Each row of a before or after table is a point. One or more steps were done to the points. Then noise was added and the rows were shuffled. The steps act on columns, c1 being the first. Write out the steps. A step turns or swaps two columns, mirrors them in a line or flattens them onto one, adds a multiple of one to another, or multiplies or shifts one. Angles are multiples of 10 degrees, from the lower column toward the higher: turns from -170 to 170, lines from 10 to 170 but not 90. Use the fewest steps. Two steps may share a column if one is a turn and the other turns, adds or multiplies; they go together, in the order done. Otherwise the lowest column goes first.
In the rows, 100 means zero.

Before:
91, 95, 92
88, 91, 89
119, 104, 119
121, 94, 97
100, 138, 129
100, 133, 106
98, 105, 98
94, 98, 85
89, 96, 81
104, 88, 96
77, 114, 113
After, 11 rows:
149, 135, 68
105, 112, 101
51, 85, 121
90, 193, 73
99, 183, 93
132, 89, 106
124, 88, 102
119, 96, 109
92, 70, 108
49, 109, 100
133, 76, 100
Steps: multiply c1 by 2.5; turn c1 and c3 by 160 degrees; multiply c2 by 2.5

Before:
159, 135, 87, 118, 70, 115
135, 66, 92, 130, 63, 121
148, 146, 92, 97, 63, 113
86, 139, 66, 136, 167, 84
124, 144, 76, 135, 110, 143
90, 107, 118, 118, 168, 77
144, 113, 74, 82, 90, 119
109, 116, 50, 72, 42, 136
111, 54, 5, 93, 29, 68
79, 149, 131, 136, 135, 84
After, 10 rows:
125, 141, 96, 60, 129, 139
162, 135, 97, 79, 83, 110
111, 113, 158, 91, 50, 137
89, 110, 76, 98, 166, 74
132, 65, 88, 75, 77, 118
112, 50, 180, 46, 63, 71
139, 112, 134, 96, 92, 119
148, 147, 105, 100, 63, 114
82, 142, 103, 49, 195, 88
80, 150, 52, 97, 136, 86
Steps: turn c3 and c4 by 140 degrees; add -0.5 times c4 to c5

Before:
49, 98, 95, 89, 156, 95, 134, 72
99, 64, 117, 143, 97, 120, 76, 133
48, 94, 137, 85, 106, 63, 106, 108
96, 195, 110, 151, 133, 110, 62, 58
53, 55, 107, 104, 92, 80, 162, 69
135, 95, 86, 101, 107, 97, 75, 58
121, 109, 127, 94, 79, 129, 42, 89
99, 105, 118, 82, 77, 128, 117, 142
25, 114, 68, 16, 54, 92, 87, 119
102, 72, 112, 129, 112, 53, 90, 119
After, 10 rows:
100, 66, 117, 143, 98, 137, 77, 115
96, 118, 109, 150, 133, 18, 63, 39
53, 120, 107, 104, 93, 103, 162, 155
100, 62, 120, 84, 78, 121, 116, 75
26, 105, 67, 16, 54, 111, 87, 79
48, 113, 95, 90, 155, 81, 133, 116
48, 131, 137, 85, 107, 121, 107, 100
121, 77, 128, 94, 80, 78, 42, 98
103, 134, 113, 130, 113, 145, 90, 115
135, 115, 87, 101, 106, 69, 73, 126
Steps: turn c2 and c8 by -120 degrees; turn c2 and c6 by 110 degrees

Before (14 x 11):
115, 84, 89, 91, 106, 97, 92, 90, 124, 117, 81
78, 89, 113, 122, 87, 79, 101, 88, 92, 85, 86
108, 105, 114, 99, 104, 62, 124, 90, 90, 94, 117
83, 76, 94, 111, 80, 100, 90, 84, 105, 87, 112
103, 110, 118, 94, 84, 76, 128, 107, 113, 127, 103
76, 83, 95, 98, 92, 104, 118, 103, 104, 107, 102
96, 89, 101, 88, 98, 87, 83, 100, 90, 126, 105
100, 98, 96, 97, 101, 97, 97, 117, 98, 94, 88
95, 74, 123, 117, 81, 67, 92, 116, 90, 112, 96
111, 77, 91, 82, 97, 68, 101, 108, 111, 103, 110
74, 89, 100, 89, 64, 77, 116, 117, 114, 117, 83
74, 76, 117, 83, 103, 80, 86, 100, 108, 91, 108
113, 101, 125, 86, 69, 69, 123, 117, 105, 98, 96
114, 112, 91, 96, 103, 91, 94, 123, 119, 95, 93
After, 14 rows:
91, 97, 90, 97, 97, 92, 99, 117, 98, 94, 102
76, 84, 72, 91, 95, 91, 92, 90, 124, 117, 101
101, 77, 78, 82, 100, 20, 104, 108, 111, 103, 94
107, 89, 103, 88, 84, 67, 96, 100, 91, 126, 100
86, 113, 78, 96, 95, 78, 95, 122, 120, 95, 97
119, 76, 84, 111, 83, 99, 115, 84, 105, 87, 103
101, 110, 146, 93, 121, 40, 125, 107, 113, 127, 98
117, 83, 87, 98, 114, 110, 114, 104, 104, 107, 107
104, 89, 133, 122, 97, 47, 112, 88, 91, 85, 110
123, 76, 141, 83, 88, 49, 93, 100, 108, 91, 106
100, 74, 158, 117, 86, 16, 115, 116, 90, 112, 102
108, 105, 134, 99, 124, 5, 104, 91, 90, 94, 93
88, 101, 164, 87, 111, 22, 137, 117, 106, 98, 96
104, 89, 100, 89, 103, 42, 139, 118, 115, 117, 113
Steps: turn c1 and c11 by -130 degrees; multiply c11 by 0.4; multiply c3 by 2.5; turn c5 and c7 by -70 degrees; multiply c6 by 2.5

Before, 9 rows:
121, 118, 144, 82, 104, 111, 54, 134, 135, 99, 76, 94
113, 137, 109, 53, 109, 78, 80, 54, 101, 162, 109, 147
106, 119, 131, 138, 87, 43, 41, 45, 115, 112, 172, 108
114, 110, 73, 63, 82, 135, 73, 106, 76, 153, 105, 99
82, 67, 138, 57, 101, 39, 49, 79, 53, 67, 81, 120
91, 81, 92, 116, 55, 84, 137, 124, 134, 102, 100, 71
91, 158, 125, 96, 94, 120, 120, 118, 79, 85, 130, 67
120, 96, 69, 137, 110, 56, 134, 129, 130, 69, 127, 116
79, 144, 56, 75, 85, 107, 117, 74, 83, 79, 93, 98
After, 9 rows:
111, 101, 117, 55, 106, 78, 82, 114, 108, 37, 106, 150
81, 94, 76, 75, 85, 103, 137, 125, 80, 95, 88, 101
124, 99, 138, 81, 103, 106, 50, 51, 132, 85, 78, 90
105, 96, 148, 138, 83, 43, 49, 196, 137, 157, 175, 113
120, 100, 67, 133, 110, 60, 137, 109, 142, 178, 130, 110
110, 101, 98, 67, 80, 137, 98, 72, 63, 63, 104, 102
87, 101, 101, 93, 93, 114, 98, 113, 73, 156, 134, 64
88, 98, 79, 115, 56, 90, 121, 78, 138, 108, 96, 68
84, 100, 141, 52, 106, 37, 54, 121, 68, 96, 85, 122
Steps: multiply c2 by 0; flatten c3 and c7 onto the line at 130 degrees; add -0.3 times c6 to c9; add -1.5 times c11 to c10; turn c8 and c10 by 150 degrees

Before (9 x 18):
42, 82, 36, 73, 101, 130, 81, 42, 93, 118, 81, 109, 96, 79, 136, 131, 109, 93
69, 97, 99, 122, 137, 91, 106, 126, 45, 179, 111, 78, 57, 144, 90, 139, 117, 124
128, 116, 109, 38, 86, 67, 91, 37, 191, 111, 115, 73, 131, 152, 121, 12, 92, 52
73, 112, 42, 74, 85, 128, 79, 20, 50, 167, 105, 106, 119, 106, 139, 97, 155, 136
61, 115, 134, 75, 115, 137, 81, 140, 132, 129, 92, 91, 136, 190, 144, 111, 53, 124
92, 115, 113, 139, 60, 87, 91, 107, 94, 103, 46, 93, 136, 119, 88, 120, 141, 79
21, 141, 43, 118, 70, 97, 102, 6, 96, 75, 113, 57, 58, 160, 140, 105, 89, 98
120, 143, 137, 107, 127, 86, 95, 92, 81, 165, 120, 152, 154, 131, 93, 72, 102, 133
89, 66, 73, 59, 84, 136, 130, 128, 180, 132, 117, 46, 108, 101, 150, 80, 95, 115
After:
93, 105, 114, 137, 64, 108, 89, 106, 93, 91, 49, 103, 51, 106, 54, 83, 113, 79
45, 97, 38, 73, 89, 60, 82, 39, 98, 96, 83, 92, 80, 133, 121, 68, 128, 90
128, 97, 110, 39, 77, 124, 87, 36, 195, 83, 115, 93, 121, 33, 115, 189, 102, 55
22, 102, 43, 111, 60, 111, 102, 6, 92, 120, 115, 103, 179, 73, 125, 95, 106, 94
70, 85, 98, 123, 137, 86, 107, 123, 43, 20, 107, 86, 169, 87, 92, 63, 118, 123
119, 147, 136, 109, 129, 86, 91, 90, 80, 36, 122, 142, 92, 29, 100, 126, 103, 135
89, 54, 73, 58, 68, 65, 131, 128, 180, 78, 114, 65, 105, 81, 136, 118, 121, 113
61, 108, 135, 78, 102, 53, 83, 143, 135, 89, 90, 102, 126, 16, 168, 90, 93, 121
72, 110, 43, 74, 73, 42, 79, 19, 49, 51, 108, 108, 87, 82, 89, 102, 158, 137
Steps: flatten c2 and c12 onto the line at 40 degrees; turn c5 and c15 by 20 degrees; turn c15 and c17 by 40 degrees; add -0.3 times c7 to c6; turn c6 and c10 by 160 degrees; add 1 times c11 to c14; turn c13 and c14 by -140 degrees; multiply c16 by -1
